Each row of a before or after table is a point. One or more steps were done to the points. Then noise was added and the rows were shuffled. The steps act on columns, c1 being the first. What was done? A step turns or swaps two columns, mirrors them in a line or flattens them onto one, adds a multiple of one to another, or multiplies or shifts one. Angles are multiples of 10 degrees, from the lower column toward the higher: turns from -170 to 170, lines from 10 to 170 but not 90. Use the fewest steps. Two steps may share a column if one is a turn and the other turns, adds or multiplies; they go together, in the order done. Otherwise the lowest column goes first.
In the rows, zero is written as 128.

Before (9 x 2)
[[104 170]
 [153 163]
 [138 173]
 [108 146]
 [194 138]
 [163 148]
 [132 143]
 [104 137]
 [121 135]]
After (9 x 2)
[[134 101]
 [115 120]
 [141 106]
 [129 119]
 [ 89 136]
 [ 70 164]
 [ 86 116]
 [117  77]
 [ 94 102]]
Steps: turn c1 and c2 by 140 degrees

Before (14 x 6)
[[124 137  68 158 119 134]
 [109 179 189  80 141 132]
 [115 153  94  71 118 141]
 [127 210 106 122  91 100]
 [ 90 119 119  81 178  93]
 [ 83 129 153 115 129 126]
 [ 83  99 142 117 161  83]
 [129 144 128 156 127 139]
 [117 116 142 123 131 109]
 [112 127 131 147 107 128]
 [120 104  88  97 128 130]
 [ 82 148 177 115 129 132]
 [ 87  84 141 147 182 137]
 [114 130 143 115 117  92]]
After (14 x 6)
[[117 107 126 122 132 139]
 [116 124 117 126 142 157]
 [128 213 102 118 157 159]
 [ 81 113 112 158 139 109]
 [ 85 111  83 158 144 103]
 [ 93 116 130 165  79 163]
 [119 135 173 154 113 135]
 [ 86  92 128 134 102 146]
 [115 170 144 188 129 136]
 [127 143 116 105 129 104]
 [110 125 131 118 145 105]
 [114 129  47 175 136 136]
 [122 175 169 107 116 100]
 [ 90  73 130 132  86  83]]
Steps: add -0.7 times c1 to c6; turn c4 and c6 by -150 degrees; turn c3 and c5 by 160 degrees; turn c2 and c3 by -40 degrees

Before (12 x 11)
[[120  87 134 136 158 159  98 138 149 108 130]
 [172 137 140 141 127 136 147 164 117 143 177]
 [110 108 139  94  81 116 142 166 103 156 126]
 [124 132  99 135 164 128 142 107 182 118 117]
 [139 126 111 141 132 107 145 201 186  83  90]
 [133 134 169 147 196 129 173 144 144 126  63]
 [103  87 140 133 116  94 153 161  74  94 163]
 [147 106 111 160 125 120 128 133 131 117 124]
 [106 128  86 135 122 137 166 158 116 132 121]
 [128 100 140  95 174 141  91 121  84 105 104]
 [131  95 110 115 107 149 145 117 130  95 137]
 [127 141 148 144 121 145  94 152 113 100 146]]
After (12 x 11)
[[180 114 136 147  82 117 134 158  97 155 157]
 [121 114 138 127 164 144 159 121  86 103 170]
 [116 137 148 135 114 143 159 149 116  98 106]
 [141  85 127 120 155 159 165 135 147 106 127]
 [130  98 112 142 102 147 106 119 135  91 133]
 [207 128  85 118 129 139 117 161 112 131 126]
 [144 135 101 117 167 127 120 109 185 119 127]
 [ 16 123 143 166 121 136  63 163 114 139  87]
 [129 143 171  61 194 131  84 138 141 124 143]
 [208  78 138 157 121  92 126 155  71  94 109]
 [104 130 109  87 132 108 105 200 180  81 132]
 [ 77  95 112 108 131 123 104 137 126 112 106]]
Steps: multiply c1 by 3; turn c1 and c7 by -160 degrees; turn c4 and c11 by -120 degrees; add 0.3 times c11 to c2

Before (8 x 18)
[[160 114 126 132 108 135 108 125 131 143 157 136 157 139 135  97 157 139]
 [116 124 114 113 126 167 118 105  96 122 120 136 124 140 133 113 130 132]
 [149 115 138 119  85 137 108 128 138 130 149 141 137 141 136  89 131 128]
 [119 128 127 111 143 135 114 129 116 104 159 105 140 105 132 143 125 154]
 [132 110 119 117 134 138 128 107  87 119 117 126 114 128 126 131 115 142]
 [141 115 107 139  93 130 114 124 135 126 150 125 145 149 127  88 137 120]
 [113 121 119  96 150 130 125 118 138 122 142 110 134 115 114 130 120 161]
 [116 137 134 105 141 138 118 121 137 118 133  83 118 107 100 147 133 150]]
After (8 x 18)
[[115 124  87 114 126 128 117 128  96 122 122 135 126 154 132  83 130 131]
 [169 114 120 132 107 128 108 121 130 143 140 136 147 136 137  34 159 139]
 [127 136 123 104 140 139 118 150 138 118 116  83 120 123  99 185 133 150]
 [150 128 121 111 144 129 113 146 116 105 106 105 137 116 131 172 125 153]
 [154 114 120 139  94 109 114 110 137 126 129 125 139 142 127   8 137 121]
 [134 120 123  95 150 122 125 144 139 122 107 109 132 130 112 133 120 160]
 [121 110 116 116 134 123 127 139  88 119 137 126 118 145 128 138 115 142]
 [158 116 123 119  84 139 109 116 139 130 135 141 134 135 136  11 132 127]]
Steps: mirror c1 and c11 in the line at 30 degrees; turn c3 and c6 by 70 degrees; mirror c8 and c14 in the line at 120 degrees; multiply c13 by 0.7; multiply c16 by 3

Before (9 x 32)
[[136 111 144 102 155 110 152 160 155 159 150 108 137 112 165 119 109 153
  141 126 130 106 116 151  90 124  91  67 148 127 131 127]
 [110 136 105 137 141 166 125 105 143 143 151 144 125 171 103 109 109  88
  153 120 153 148 137 133 104 164 129  69 125 159 146 152]
 [107 126 161 170 146 103 150 160 131 135  98 113 156 113 141 106 115 127
  106 109 130  94 163 152 152 129 100 140 114 145 145 105]
 [134  98 102 117 121 143 104 119 128 160 139 147 125 137 109 134 154 139
  147 116 103 153  98 100 114 121 111 122 119  99  91 104]
 [110 140 132 110 117 140 111 100  84 117 157 138 133 122 103 153 140  93
  135 141 121 119 136 118 143 110 129 102 128 129 134 144]
 [151 118 126 145 131 111 107  91 139 129 105 134 141 131 125 101 103 134
  115  77  97 137 117 113 150 149 158 102 124 117 144 147]
 [ 99 115 149 134  99 114 127 104 112 149 115 127 131 137 135 161 157 145
  111 139 108 130 100 159 136 151 100 109 135  96 102 105]
 [105 124 115 111 137 111 128 118  94 164 138 105 152 134 137  98 150 100
  159 123 117 119 141 168 113 117 156 139 124 136 149 123]
 [126 115 128 168 118 135 109 139 120 119 149 170 137 168  93 163 144 143
  170 120 132  85 144 115 108 155 117 141 124  99  89 115]]
After (9 x 32)
[[127 116 129 167 120 132 110 138 120 120 163 170 138 169  92 146 145 174
  172 140 131  83 153 116 108 126 117 140 122 144  99 115]
 [ 97 113 148 133  97 114 124 104 112 148  81 125 134 134 137 146 157 178
  110 140 109 131 130 160 134 129 101 108 134 142 125 104]
 [108 136 104 140 141 167 126 103 143 144 119 144 128 173 102 113 109   7
  154 129 152 149 126 133 107 129 131  68 124 129 137 153]
 [134  99 103 118 118 145 103 118 127 161 127 148 123 140 108 139 152 162
  146 127 105 153 132  99 111 127 113 121 118 119 123 105]
 [104 127 162 171 147 102 151 161 129 135 146 114 156 112 141 118 114 124
  104 102 131  94 135 152 152 126 102 141 113 118 120 103]
 [108 124 116 110 137 110 128 117  95 164 121 105 150 135 136 121 151  41
  161 113 115 118 124 168 113 128 157 139 125 105 133 123]
 [112 141 133 111 117 138 110 101  84 117 114 139 132 121 106 133 139  25
  134 145 122 118 129 120 144 130 129 104 127 152 129 143]
 [149 115 124 147 132 111 108  90 139 130  49 133 144 131 125 125 103 145
  114  82  97 136 115 114 150 127 159 101 123 100 144 147]
 [136 110 145 103 155 110 151 161 156 159 198 108 139 114 166 125 110 202
  142 115 128 104 121 153  94 126  90  69 146 116 135 126]]
Steps: add 1.5 times c8 to c11; add 0.5 times c12 to c20; turn c16 and c30 by 60 degrees; multiply c16 by 0.4; multiply c18 by 3; flatten c23 and c31 onto the line at 130 degrees; multiply c26 by 0

Before (9 x 64)
[[145 128 121 130 143 142 132 144 145 123  94 113 133 115 133 120 142 129
  138 141 128 127 120 155 125 133  90 131 143 152 130 134  98 126  93 139
  125 128 157 192 140 142 123 137 145 155 162 106 140 125 144 181 148 132
   94 130 127 101 153 139 105 128 155 131]
 [137 128 207 108 138 159 143  91 119 137 145 120 138 107 128 110 143 128
  151 140 130 142 133 117 141 138 119 124 136 162 147 104 150 115 104 111
  138 154 144 113  96 159 136 123 153 147 115 138 131 124 144 126 119 131
   94 128 143 156 117 128 121  87 174 137]
 [116 112 132 109 129 142 144 135 127 140  93 118 123 117 143 124 124 103
  138 148 151 127 125 118 119  91 145 114 134 157 135  99 115 110 116 122
  121 101 197 119 148 150 122 129 131 136 139 164 143 122 161 129 139  72
  100 133 144  96 144 115 151 109 136 145]
 [122 101 132 115 139 157 152 139 133 130  94 152 119 125 127 109 112 130
  151 148  94 130 117 121 136 134 126 139 105 160 129 112 144 115  98 111
  149 134  98 101 134  94 109 116 136 124 160 124 115 174 165 134 150 136
  105  98 145 129  63 134 144 128 143 120]
 [115 128 123 123 118 147 146  71 121 150 117 114 120 117 141 116 112  99
  153 120 100 109 117 172 146 137 150 105 140 155 151 109 100 114  88 195
  124 156 125 108 162 156 113 116 136 128 120  97 113 111 115 137 142  75
   98 123 114 100 145 139 118 127 182 157]
 [138 106 146 186  94 158 142 126 118 138 184 114 143 120 131 119 107 129
  153 131 116 143 128 206 142 137 107 109 134 139 130 108 144 130 134 113
  146 114 103 106 160 145 109 118 117 122 128  96 149 143 125 141 114  93
  146 128 141 105 141 136 104 126 151 120]
 [121 125 128 113 132  89 127 149 127 151  93 130 176 123 133 118 109 124
  116 131 146 152 106 135 128 138 152 140 123 161 134 115  97 117 118 119
  127 153 101 151 147  49 113 110 110 153 139 145 102 111 116 141 127 110
  118 133 114 128 143 135 125 124 151 129]
 [138 104 129 146 142 125   7 138 139 144 119 127 126 133 137 116 127 128
  151 141 120  75  67 128 140 133 128 127 144 144 132 105 128 121 103 119
  122 151 106 109 158 126 150 128 116 134 119  95 131 112 143 141 142 135
  110 130 145 108 157 126 121 101 152 124]
 [131 118 123 151 133  87 130 123 118 141  92 167 138 110  89 154 132  86
  141 147 118 147  90 126 126 138 156 105 134 147 141 184  96 115 117 113
  141 154 111 126 112 153 162 110 121 136 124  97 137 130 125 146 111 119
  136 121 116  94  37 131 110 113 139 127]]
After (9 x 64)
[[120 125 131 112 130  90 127 146 129 153  92 132 204 122 135 117 154 128
  117 114 146 152 105 135 131 138 152 122 125 162 132 116  97 117 130 122
  128 149 100 151 140  51 113 110 111 151 139 116 100 112 115 143 125 112
  122 135 114 126 146 133 125 124 155 130]
 [116 113 132 108 127 145 144 136 128 139  94 117 119 118 142 124 127 110
  139 119 152 126 139 117 120  92 144 144 134 158 136 100 112 111 134 120
  119 102 197 121 155 151 124 128 130 124 138  94 145 123 160 127 141  74
  113 130 142  96 143 114 152 107 135 144]
 [113 127 121 123 120 146 147  73 123 147 117 118 137 117 141 117 143 116
  155  94  99 111 126 171 148 139 151 153 139 154 150 112 102 115 132 197
  124 155 128 105 139 155 112 115 137 130 120 106 113 110 115 137 141  76
  159 124 113 102 142 140 119 127 181 157]
 [139 108 146 189  93 160 140 125 119 138 184 113 157 120 130 120 143 126
  152 105 116 143 134 204 141 136 108 149 132 140 130 107 143 127 128 111
  146 116 103 104 145 147 110 117 120 121 127 153 147 144 121 143 115  92
  145 126 143 106 138 138 105 127 151 118]
 [134 126 208 107 138 156 143  93 117 137 144 120 146 108 126 114 110 135
  149 159 128 143 126 116 142 138 122 127 134 165 150 103 147 115 122 112
  141 155 145 114 123 164 136 126 153 139 115  95 133 125 144 127 117 131
  135 126 144 158 120 131 123  88 177 139]
 [131 117 122 150 131  84 131 124 116 140  92 166 163 108  89 152 120  95
  140 152 117 147  97 126 126 136 156 152 135 142 140 183  97 114 141 111
  140 155 108 127 134 154 162 108 120 127 125 142 137 131 125 148 111 120
  147 121 114  95  34 132 109 113 140 127]
 [138 105 129 146 143 126   8 139 140 147 121 126 123 133 137 119 131 138
  151 109 118  75  72 129 139 129 129 130 143 143 133 103 126 124 127 119
  122 151 105 113 154 123 149 130 117 130 120 120 129 110 142 141 140 135
  155 130 147 108 155 127 122 101 150 123]
 [123  99 134 115 142 157 149 138 131 130  94 153 138 126 128 108 145 138
  153 133  92 132 116 118 137 134 126 120 104 163 126 111 142 116 124 113
  148 134  97 102 147  94 108 118 136 111 160 106 114 174 165 133 150 136
  138  99 146 132  63 133 141 129 142 121]
 [144 127 119 129 145 143 130 145 146 124  93 110 118 115 133 117 113 141
  140 123 125 128 127 153 124 134  90 124 142 152 130 132  99 127 123 138
  125 127 156 194 143 145 123 137 145 149 162 101 139 124 143 180 146 131
  154 129 127 101 152 141 104 129 155 130]]
Steps: add -1.5 times c44 to c13; turn c17 and c28 by -170 degrees; flatten c18 and c35 onto the line at 160 degrees; add -0.5 times c20 to c46; turn c20 and c41 by 60 degrees; add -0.3 times c58 to c23; multiply c48 by 0.7; turn c48 and c55 by -110 degrees
